Each row of a before or after table is a point. The points were changed in one or more steps. Then noise was added and the rows were shuffled. The steps act on columns, c1 being the first. Write out the steps. A step turns or swaps two columns, mirrors them in a line or flattens them onto one, adds a multiple of one to another, or multiplies or shifts one. Angles are multiples of 10 degrees, from the lower column toward the higher: turns from -170 to 170, lines from 10 to 170 but not 90. Use the fewest steps. Two steps may share a column if one is a turn and the other turns, adds or multiplies; they go together, in the order done. Otherwise the lowest column goes first.

Before:
0:  .07  .20
1:  .20 -.14
2: -.54 -.19
3:  .25 -.17
4: -.06  .22
5:  .30 -.89
6: -.81  .05
7: -.25  .48
8: -.51  .10
After:
0: -.13 -.20
1:  .02 -.94
2:  .00  .23
3: -.18 -.23
4: -.13  .16
5:  .57  .02
6:  .45  .28
7:  .74  .33
8:  .06  .54
Steps: mirror c1 and c2 in the line at 100 degrees

Before (13 x 4):
0:  .29  .21 -.33  .16
1:  .35  .12  .15 -.63
2:  .44  .73  .14 -.33
3:  .59  .60 -.05  .05
4:  .42  .06  .17 -.82
5:  .31 -.36 -.17  .04
6: -.05  .02 -.35 -.04
7:  .41 -.14  .27  .11
8:  .57  .06  .59  .41
9: -.54  .18 -.31  .04
10: -.48  .19 -.11 -.88
11:  .31 -.27 -.64  .48
12: -.01  .05 -.69 -.42
After (13 x 4):
0:  .02 -.10 -.59 -.16
1:  .12  .42 -.17 -.87
2:  .22  .26 -.68  .01
3:  .11 -.53 -.40 -.96
4: -.25  .25 -.95  .39
5:  .70  .51 -.33 -.06
6:  .77  .29 -.13 -.39
7:  .05 -.58 -.60 -.05
8:  .01 -.08 -.97 -.53
9:  .18  .29 -.13 -.77
10: -.11  .41 -.04 -.02
11: -.30  .39 -.47 -.06
12:  .17  .55  .31  .35
Steps: mirror c1 and c2 in the line at 40 degrees; shift c3 by -.30; shift c4 by -.10

Before (10 x 8):
0:  .09 -.06  .06  .00  .22  .05  .00  .09
1:  .03  .24  .01  .03 -.17 -.06 -.09 -.02
2:  .11 -.03 -.07  .03 -.15 -.10 -.02  .06
3: -.01 -.07 -.07  .09  .03  .38 -.05 -.02
4:  .03 -.04  .04  .06 -.07 -.12 -.01 -.11
5:  .07 -.08  .00  .08 -.04 -.14 -.09 -.10
6:  .00  .14 -.05  .22 -.15 -.13  .07 -.03
7: -.06 -.05  .01  .01 -.11 -.09  .07 -.10
8: -.06  .07  .01  .10 -.03  .00 -.10  .22
9:  .02  .00  .08  .15 -.24  .00  .01  .05
After, 10 rows:
0: -.21 -.05  .06  .00  .13  .12  .20  .10
1:  .16 -.04 -.07  .01  .08 -.25  .18  .07
2:  .17  .25  .01  .03  .00 -.15  .10  .00
3:  .03  .07 -.03  .10 -.06 -.01  .10  .27
4:  .08 -.03  .02  .07  .01 -.31  .19 -.07
5:  .25  .01  .03  .16 -.02  .00  .20  .14
6:  .10 -.05  .00  .01 -.09 -.22  .26 -.10
7: -.03 -.05 -.10  .06  .01  .95  .15  .01
8:  .15  .15 -.13  .19 -.02 -.34  .27  .07
9:  .06 -.09 -.02  .08  .07 -.37  .12 -.05
Steps: turn c1 and c5 by 80 degrees; turn c3 and c4 by 20 degrees; add 0.5 times c4 to c8; multiply c6 by 2.5; shift c7 by .20
